Each row is a point. Two turns around zero, p and q, are shown by what they do to some points. Write where each new point lands after one turn and then the other. Backwards means that the second turn is done in reverse. Each puzzle has new turns, and all numbers are rounded.
(in the rows, 128 means zero)

Turn p:
[146 142 129] => [147 139 122]
[126  75 147] => [125  82 160]
[110 106  71] => [95 97 83]
[129 158 140] => [135 159 131]
[124 132 152] => [130 138 150]
[133 155 129] => [136 153 121]
Turn q:
[167 124 120] => [168 128 130]
[156 115 128] => [156 117 134]
[103 134 102] => [110 133  97]
[100 163 135] => [ 96 160 129]
[114 144 112] => [117 144 110]
[128  88 171] => [121  86 168]
Where do these land?
q, then p: [118 103 130] => [117 104 135]
q, then p: [124 137 115] => [124 134 113]
q, then p backwards: [114 113 116] => [125 116 108]
q, then p: [173 139  96] => [174 131  95]
p, then q: [111 149 183] => [111 160 177]

Turn p:
[155 107 142 137  88  95 122 103] => [146 107 150 127  96  88 126  97]
[117 136  83  91 149 133 108 143] => [128 131  80  95 145 148 106 138]
[131  97 150 109 104 133 118  91] => [130  98 160 113 110 138 119  93]
[120 124  78 150  97 148 129 151] => [135 126  82 135  86 141 149 147]
[101 169 151 122 165 112 165 129] => [ 92 174 143 125 172 119 144 132]
[138 179 155 167 139 124 138 118] => [131 177 146 173 141 112 134 119]
[126 108 133 168 168 139 117 134] => [120 103 123 176 153 133 126 143]
[109 102 140 100  94 129 106 158] => [117 108 141  96  91 135 103 156]
[155 130 120 107 147 139 147 125] => [155 129 127 112 156 137 143 126]
Turn q:
[118 162 105 133 125 123 126 129] => [125 163 105 133 125 123 134 132]
[159 109 128 132 133 135 137 167] => [154 103 133 129 136 139 135 166]
[172 111 122 137 170 108 143 102] => [164  96 109 129 170 113 138 103]
[135  71  92 143 171 115 129  99] => [118  67  85 148 161 120 125 105]
[141 138 156 110  90 182  85 159] => [143 148 167 125  96 180  84 155]
[ 90 152 156 119 131 132 117 146] => [ 99 160 160 125 131 118 115 142]
[ 98 150 132 116 114 141 157 116] => [100 155 137 112 121 139 155 115]
[104 153 133  95  84 104 123 123] => [112 158 130  90  85 110 123 123]
[135 107 127 167 134 113 135 111] => [136 103 124 160 129 111 143 110]
Where do these land?
p, then q: [130 116  99 126 137 120 108 146] => [126 112  96 130 124 130 114 148]
p, then q: [136 144 129 135 139  96 118 110] => [132 135 112 135 135  97 118 107]
p, then q: [137 111 111 130 159 191 136 101] => [132 107 129 154 162 188 145 113]
p, then q: [118 182 148 153  91  98 138 127] => [137 184 136 127  97  87 146 116]
q, then p: [150 140 112 112 162 201 171 137] => [145 138 130 138 178 199 158 153]
p, then q: [121 113 126 153 112 109 139 141] => [120 116 127 128 106 106 149 140]
q, then p: [ 97 127 144 130 147 104 111 134] => [ 95 130 128 133 134 102 103 131]
p, then q: [132 131 140 126 115  93 159 129] => [126 132 137  99 127  92 145 123]
p, then q: [102 121 113 110  98  96 128 126] => [101 131 113  95  98 116 121 122]
p, then q: [157  94 157 105 120 172  72 128] => [159  93 162 144 115 169  73 129]

Turn p:
[ 92  71 120 139 135 130 133 126 101 158 139] => [102  69 115 123 134 141 134 122  90 145 142]
[114 121 148 150 169 116  79 149 133 135 112] => [128 100 150 143 161 117  83 156 123 135 105]
[127 137 129 134 118 131 168 139 173 167  95] => [124 137 133 135 129 138 168 133 160 186 109]
[134 133  98 127 137 125 113 113  79  71 113] => [134 142  96 125 128 115 115 117  93  68  99]
[155 129 121 126 126 131 123 165 114 111 158] => [153 133 117 137 114 134 123 162 122 104 154]
[106 141 124 131 112 116 120 128  99 140 149] => [103 137 123 126 113 117 112 130 100 133 149]
[146 120 157 137 140  94 121 138 160 144 123] => [150 111 153 142 144  97 128 139 152 152 132]
[151 158 126 162  95 162 112 110 144  98 125] => [135 159 134 167  93 149 109 103 152 106 110]
[142 120  98 125 161 125  88 132 115 162 109] => [152 114  98 116 153 132  85 135 113 155 112]
[104 110 120 101  53 176 154 128 119 132 136] => [102 125 128  96  55 172 160 112 123 129 137]
[102 127 112 117 136 144 157 108 174 102 129] => [ 95 129 119 119 143 143 156 114 176 109 119]
[134 142 167 119 157 151 159 144 138 113 158] => [132 145 164 133 157 153 153 148 138 105 158]
[156 153 144  97 125  62 138  84 113 132 120] => [152 162 133 103 141  56 137  92 120 136 140]
Turn q:
[160  96  90 166 118 102 134 153 107 101 132] => [160  87  86 161 131 104 132 141 106 101 119]
[ 97 155  97 114 148 120 121 151 155 136 135] => [ 87 148  89 120 137 126 124 134 155 132 142]
[105 101 144 110 152 172 113 151 127 129 107] => [ 96 117 145 107 144 170 110 158 119 126 108]
[158 123 114 125 109 101  90 163 123 161 141] => [157 122  92 129 105 111  89 157 131 156 136]
[172 133 129 136 147 115 108  77 123 165 155] => [176 131 129 142 142 138 115  88 130 178 151]
[154 135 147  98 148 128 128 148 105 154 132] => [153 147 130 100 145 132 122 158 114 155 136]
[ 97 149 143 154 127 106 124 142 114 122 100] => [101 150 138 150 131  92 123 137 120 125 101]
[135 157 164 132 115 119 163  88 169 163 172] => [143 149 170 140 113 121 158 107 169 155 187]
[ 88  89 154 101  96 128 156  94 139 108 143] => [ 99  91 175  99  99 121 148 103 117 110 153]
[106 121 112 135 100 106 159 138 159  85  86] => [102 104 125 124 115  90 157 126 157  82  95]
[137 145 135 135 143 163 110 110 113  92 125] => [138 151 138 134 145 159 115 106 113  97 113]
[127 133 107 129 133 175 130 122 100 122 109] => [125 140 118 129 128 170 144 124 103 120  97]
Where do these land?
p, then q: [146 127 135 112  84 132 136 145 118 153 132] => [154 137 132 119  83 128 141 143 124 140 144]
p, then q backwards: [108 146 172 165 171  80 154 141 123 161  95] => [110 124 167 168 177  91 158 128  92 161 102]
q, then p backwards: [162 112 133 162 179  83 134 152 124 155 113] => [148 122 126 154 187  81 125 151 148 156 110]
p, then q backwards: [109 133 144 166 158 116 135 172 112 119 123] => [114 113 147 171 147 132 143 168 103 129 122]
q, then p: [115  62 122 120 160 132 136 101 133 122 145] => [123  70 132 110 155 154 135 106 106 113 149]
p, then q: [111 150 128 141  99 125 120 100 136  99 163] => [103 139 138 147 105 111 114  90 136 100 146]
p, then q: [118 143 108  84 124 144 114 124 140 119 158] => [112 142 112  93 114 146 111 117 145 105 152]
q, then p backwards: [150 110 117 110  95 133  80 157 146 154  87] => [130 120  96 115 102 139  72 159 154 138  93]
q, then p backwards: [108 164  85 118  85 145 145 110 128 103 131] => [128 135  98 120  79 143 162 102 116  90 130]
p, then q backwards: [149 102 138 145 159 158 131 118 143 162 126] => [158 101 126 142 163 149 124  99 136 148 135]
p, then q: [145 140 132  99 100 145 132 124 143  91 121] => [143 142 141 105 109 123 139 117 158  92 122]
p, then q: [115 149 122 116 121 142 120  92  90  98 142] => [118 159 127 115 123 127 120  83 100  99 124]

Turn p:
[122 100 111  89 173 163 124 144 139 143 176 162 138  97] => [104 101 103  82 141 126 117 158 128 152 159 168 164  93]
[101 153 152 120 141  98 138 142 150 112 108  91 119 144] => [ 98 143 129 145 148 103 142 117 161 103 120  88 119 134]
[144 137 127 109 119 126 139 130  87 169 121 107 131 120] => [165 131 125 120 132 116 128 136 107 154 120  89 150 132]
[130 155 137 132  90 136 132 145 125 154 106 106 154 114] => [149 158 140 144  91 122 126 131 136 137 119  94 152 122]
[114 143 150 119 105 162 101 107 116  96 107 100 105 127] => [113 145 146 116 130 168 113 101 128 117  83 102 119 112]
[153 128  84 100 134 138 153 126 131 142 144 156 142 182] => [138 128  92  99 127 147 140 145 132 143 161 144 139 189]
[140 105 146 147 139  92  97 142 170 101 138  91 146 125] => [117 114 155 160 142 107  95 116 151  71 147 135 138 125]
[154 137 125 145 125 150 135 124 123 123 103 159 126  93] => [161 149 127 133 121 143 147 128 125 138 114 162 128  98]
[107 109 134 147 105 110 129 131 107  64 120 117 129 122] => [111 111 136 140 110 126 139 117 106  74  85 132 113 127]
[ 93 141 166 150 116 135  92 161 118 130 136 114 171 137] => [ 83 162 163 149 101 113 102 145 105 116 129 109 147 122]
[199 107 109 133 195  93 134 111 105 172  98 173 111 101] => [204 125 115 138 201  94 143 130 111 170 142 187 129 127]
[142 145 173 123 153 128 157  82 136 129 142 100 119 121] => [135 123 160 114 164 139 162  99 132 124 158  95 123 107]
[146 139  77 119 106 104 120 127 120 135 155 186 119 137] => [154 129  78 104 100 118 111 130 110 140 149 163  95 152]
[ 96 129  86 146 133 142 138 109 139 114 145 117 107 148] => [ 97  98  94 146 122 163 134 114 130 134 134 123 110 139]
[115 116 147 136  96 104 116  98 137 123  90 125 148 120] => [133 130 168 140 104 108 129  86 137 127 102 133 126 139]
[ 93 105 123 133 117 167 143 169 144 139 161 143  83 160] => [ 88 101 116 119 114 157 120 195 149 147 128 122  95 132]
Turn q:
[149 136 135 105 141 118 134 132 143 119  83 128 157 145] => [127 138 145 111 138 112 136 124 141  98  82 110 138 140]
[171 135  82 141 120  93 164 105  99 123 158 145 149 161] => [168 167  96 137  95  91 138  99 128 126 133 151 131 180]
[145 164 109 175 111 111 161 100 124  82 113 123 158 138] => [133 175 128 187  98  97 153 108 118  97 115 121 123 136]
[171 124 127 122 127 121 105 148 129 112  94 113 146 110] => [155 126 134 118 121 106 120 138 126 110  95  98 152 101]
[ 84 105 118 134 130 145 121 155 160 169 158 103 102 106] => [107 112 112 119 150 151 117 146 161 176 170 112 106 101]
[ 94  99 147  79 168 152 106 165 137 107 161 131 104 118] => [ 97  62 104  91 151 152 118 155 134 105 163 126 139 124]
[166 139 152 121 135 153 151 145 136 133  92 124 148 141] => [152 142 160 118 148 130 161 147 138 109 100 110 145 137]
[144 124 134  94 138 157 116 151 131 117  94 121  77 136] => [149 103 136  92 145 148 127 165 116  97 112 121  97 113]
[134 108 108 172 107 103 153 102 111 114  95 156 163 146] => [137 138 117 175 104 101 155  98 126 143  76 142 126 148]
[122 126 150  98 174 129 103 146 115 133 105  92 108 142] => [124 108 132 101 183 127  98 149 106 110 120 104 124 134]
[101 157 104 101 127  87 130 140 115 122 152 167 115 135] => [ 88 145  96  99 100 115 112 137 119 121 135 168 122 147]
[ 99 105 149 134 113 136 104  95 175 156 168 118 103 110] => [112  99 160 133 127 153 101 102 158 161 175 133 107 105]
[104 134 127 163 113 147  93 125 131 156 178 144 121 136] => [121 127 130 157 107 167  95 141 137 168 163 143 133 139]
[ 99 127 125 159 137 141 127  89 133 157 152 146 123  74] => [116 136 124 159 144 153 121  99 141 158 156 169 137  87]
[116 121 133  93 113 162 119 121 119 128  99 100 146 116] => [124 122 133 106 139 162 142 107 108 125 110  89 134 109]
[149 144 150 158  93  91 161 129  91 121 147 135 127 135] => [138 150 145 145  98  82 153 134  91 147 145 149 134 148]
Where do these land?
q, then p: [ 96 130 131 124 152 124 132 160 101 110 138 101 151 147] => [ 94 110  99 153 136 124 127 135 106 120 126 106 150 157]
q, then p: [128  97 141 136  93 144  76  99 123 148  86 109  93 130] => [165 122 175 129 162 144  98 135 121 162  86 124 130  97]
p, then q backwards: [164 120 110 100 153 128  95  90 140 131 143 132  94 142] => [123 107 116  98 170 135 115  97 124 170 145 117 102 134]
q, then p: [172 156 149 150 136 125 148 174 147  99 129 162 127 146] => [127 157 132 137 102 101 147 170 150  69 131 138 115 144]
q, then p backwards: [118  96  96 164 107 145 143 143 117  98 166 158 146 117] => [112 136  64 157 121 132 172 136 147 139 129 132 147 113]
q, then p: [157 151 134 131 154  94 132 104 111 142  82 144 143 105] => [139 179 130 133 148  92 151  89 116 128 119 155 128 124]
q, then p backwards: [162  94 133 126 101 151 103  94 100 174 136 154 153 127] => [158 105 102 120 104 162 120  74 116 160  95 129 148 111]
q, then p backwards: [106 123 110  98 133  89 170 152 135  96 147 121 127 138] => [ 94 146 119  98 136  85 155 141 138 108 154 147 133 146]
p, then q backwards: [104  91 115 135 128 165 146 131 122 127 129  96 148  83] => [123  98 154 134 115 151  97 145 124 106 117 154 157  88]
p, then q: [ 89 135 121 152 135 142 149 160 139 128 114 154 127 151] => [ 96 148 116 139 123 134 150 164 140 155 125 134  99 131]
q, then p: [111 150  87 138  76 140 142 136 121 130 155  96 115 126] => [150 120  93 125 101 155 115 137 120 141 140  72 109 110]
p, then q: [136  87 119 139 122 152 108 172 143 151 146  97  96 153] => [133  84 121 139 132 143 101 180 154 144 120  87 139 122]
q, then p: [161 149 154  97 140 155 155 103 129 103 142 163 135 137] => [116 144 146  85 118 151 172 130 121  88 136 152 124 144]
p, then q backwards: [131 167 159 137 138  99 165  88 142 119 139 106 110 111] => [131 112 128 121 117 144 174 100 153 110 125  74 124 107]
p, then q: [116 135 133 132 133 108  85 109 163 142  80 133 152 133] => [103 150 174 157 124 130  90 108 144 131 115 154 124 140]
q, then p: [ 98 167 154  88 149  89 100 133 114 149 117 123 131 103] => [ 78 152 118 101 138  85 110 103 101 144 108 123 149 113]

Turn p:
[122 138 128 128 126 112 110 152 126 115 101 141 130 158] => [142 127 112 152 114 122 118 136 122 109  99 151 123 123]
[124  97 157 151 120  91 159 132 150 130 111 122 161 143] => [133 102 171 152 143 121 108 154 140 141 106 140 165 120]
[127 118 156 150 124 138 145 120 139 113 142 106  91 109] => [147 104 160 106 123 134 152 111 147 134 142 116 124 106]
[ 94 147 101 144 106 146 125 102 161 115 145 140 125 146] => [113 102 114 156 123 138 148 104 139  88 149 113 145 147]
[140 105 130 124 121 150 139 149 115 108 156 127 124 132] => [151 134 128 103 124 133 131 155 146 118 155 131 127 129]
[112 121 134 146 158 143 122 151 117 113 136 153 114 106] => [145 117 104 101 152 121 131 124 119 113 139 137 123  93]
[ 92 116 117 120 134  93 106 102 105 165 115 143 128 154] => [116  96 113 160 142 125 124 140  79 143 110 128 108 157]
[124 125 109 147 159 153  94 143 126 127 106 121 157 160] => [125 137  88 142 122 155 112 155 113 105 103 108 139 102]
[140 164 138 120 113 124 110 148 101 128 130 108 139 124] => [122 154 135 124  91 135 103 119 113 126 134 147 112 121]
[138 137 100 125 109  97  99 136 131 103 164 152 109 146] => [169 122 104 141 115 111 104 106 134 106 145 129 117 167]
[159 129 116  92 123 118 145 100 106 136 115 152 143 137] => [120 157 123 119 136 125 135 136 119 149 109 145 140 180]
[127 159 113 152 109 138 132 102 134 151 133 139  98  99] => [120 129 122 141 128 134 159  75 120 146 157 124 132 127]
[137 117 135  98 164 122 155  99 116 142 123 107 147 111] => [100 145 156  96 151 122 129 143 111 148 107 106 130 141]
[136 106 155 109 153 134 160 149 163 144 154 130 104 123] => [142 136 159 120 178 125 138 138 166 128 135 120 100 116]
[148 138  96 108 104 144 139 130  99 122 111  97 137  99] => [106 167 125 110  83 107 142 137 122 148 143 122 139 131]
[129 131 164 133 125 144 107 133 158 138 108 110 140 102] => [ 98 120 134 126 122 144 114 115 158 145 114 129 122  89]
Turn q:
[150 114 121 142 141 134 141 149 109 118 131 120 142 116] => [135 125 134 145 135 161 130 143 111 112 124 133 138 141]
[106 128 128 112 118 138 132 146 151 111 130 111 102 131] => [144 138 128 130 133 112 143 125 139 110 153 107 103 119]
[137 114 134 121 141 149 109 136 183 116 122 143 115 116] => [133 106 118  93 134 129 141 129 164  91 127 125 107 131]
[104 130 121 141 123 136 132  35  94 121 133 137 167 112] => [102  92 160 130 114 142 103  80 118 169 134 153 170  83]
[127 122 114  99 129 115 126 132 114 123 143 141 119 123] => [131 116 113 124 130 124 115 120 104 131 135 103 125 138]
[144 150 129  98 115  56 136 108 151 144 124 130 120 125] => [148 122  93 106 128  66 134 134 102 145 103 127 152 117]
[139 130 124 116 133 144 134 135 101 163 131 108 108 139] => [126 151 112 156 140 137 135 104 118 141 114 128 111 147]
[131 121 119 143 126 134 126 132 123 119  94 143 123 123] => [111 132 128 124 105 141 126 137 122 107 119 134 120 115]
[127 108 131 104 143 122 123 123 125 116 132 130 126 161] => [106 111 131 143 143 104 118 123 128 117 128 110 126 142]
[127 144 115 131 150 134 134 115 172 111 128 112 108 126] => [140 122 105 125 132 113 148 114 155  98 150 142 138 116]
[ 91 118 128 136 144 145 142 145 161 154 125 136 128 113] => [130 118 120 114 136 134 142 140 140 134 156 160  85 125]
[145 116 136 136  31 141 142 142 112 112 129 110 202 159] => [111 149 215 126 127 143 181 163 110 165 110  82 159 119]
[137 122 153 147 147 138 147 118 107 119 136 129 103 122] => [148 125 143 152 114 133 110 108 128 111 123 151 124 145]
[130 170 119 131 120 123 145 145 146 141 140 139 113 149] => [132 158 110 117 112 105 150 130 132 137 148 134 135 155]
[131 116 120 142 137  96  63 139 120 148 141 137 111 119] => [134 118  84 129 120 139  87 153 155 148 103 105 122 130]
[146 160 145 134 144 132 104 136 105 128 123 132 130 108] => [137 158 121 113 133 149  94 123 132 122 113 137 143 135]
[104 115 137 140 134 139 141 141 101 131 114 118 160 135] => [108 137 159 148 144 145 119 146 114 137 137 144 117 121]
Where do these land?
p, then q backwards: [113  79 127 149 135 111 129 111 130 147 132 133 126 142] => [130  91 121 120 129 101 126 134 128 131 164 116 153 123]
q, then p: [111  70 128  45 112 136 116 125 150 147 122 142 129 107] => [141 113 146  91 132  96 171 155 109 162 103  81  77 130]
q, then p: [146 118 126 102 129 136 128 139 147 147 113 174 117 111] => [131 129 118 124 113 106 165 153 130 123 113 131 103 160]
p, then q: [129 151 140 123 152 129 138 132 144 141 173 130 127 116] => [143 123 124 132 146 117  98  95 155 115 139 133 140 134]
p, then q: [125 141 119 129 168 107 132 140  90 128 129 108 134 163] => [130 175 137 145 124 145  96 127 109 105 109 111 139 132]
p, then q backwards: [117 140 128 138 145 107 116 119 152 146 156 128 124 192] => [150  83 139 123 150 144 129 156  92 106 144 104 110 122]
p, then q: [131  99 163 132 115 130 115 132  93 148 122 128 160 125] => [113 134 121 107 134 158 116 137 129 149 122 114  83 151]
q, then p: [116 144 114 145 128 153 120 139 152 117 105 140 132 107] => [112 138 122 109 129 113 141 118 159 106 152 137 118 136]
p, then q: [145 136 111 129 133 155 135 118 143 149 133 155 124 121] => [118 126 113 132 137 131 142 110 134 132 158 155 146 134]
p, then q: [119 145 118 106 120 113 148 133 138  97 135 142 130 128] => [122 117 138 121 119  91 116 142 126 116 135 120 152 129]
p, then q: [119 140 143 147 103 204 136 139 124  55 113 106 125 154] => [149 118 187  77 121 142 182 125  97  97 160  92 130 115]
q, then p: [136 134 141 127 129 121 141 134 129 121 103 111 114 114] => [140 140 123 110 118 116 130 107 124 129 117 143 141 126]
p, then q: [139 118 108 149 102 110 124 142 129 136 135 110 122 111] => [152 124 122 131 127 133 138 140 140 164 107 125 143 132]
q, then p: [122 150 143 148 126 107 117 119  67 141 129 113 117 117] => [116 138  95 146 107 162 109  95 106 153 129 139 132 113]
q, then p: [136 141 119 145 106 112 140 107 129 140 121 110 143 110] => [106 150 128 126 141 122 127 127 123 155 137 149 150 122]
p, then q: [146 142 119 135 144 117 114 119 131  90 128 117 125 129] => [119 134 135 123 137 120 137 117 123 118 106 107 153 101]
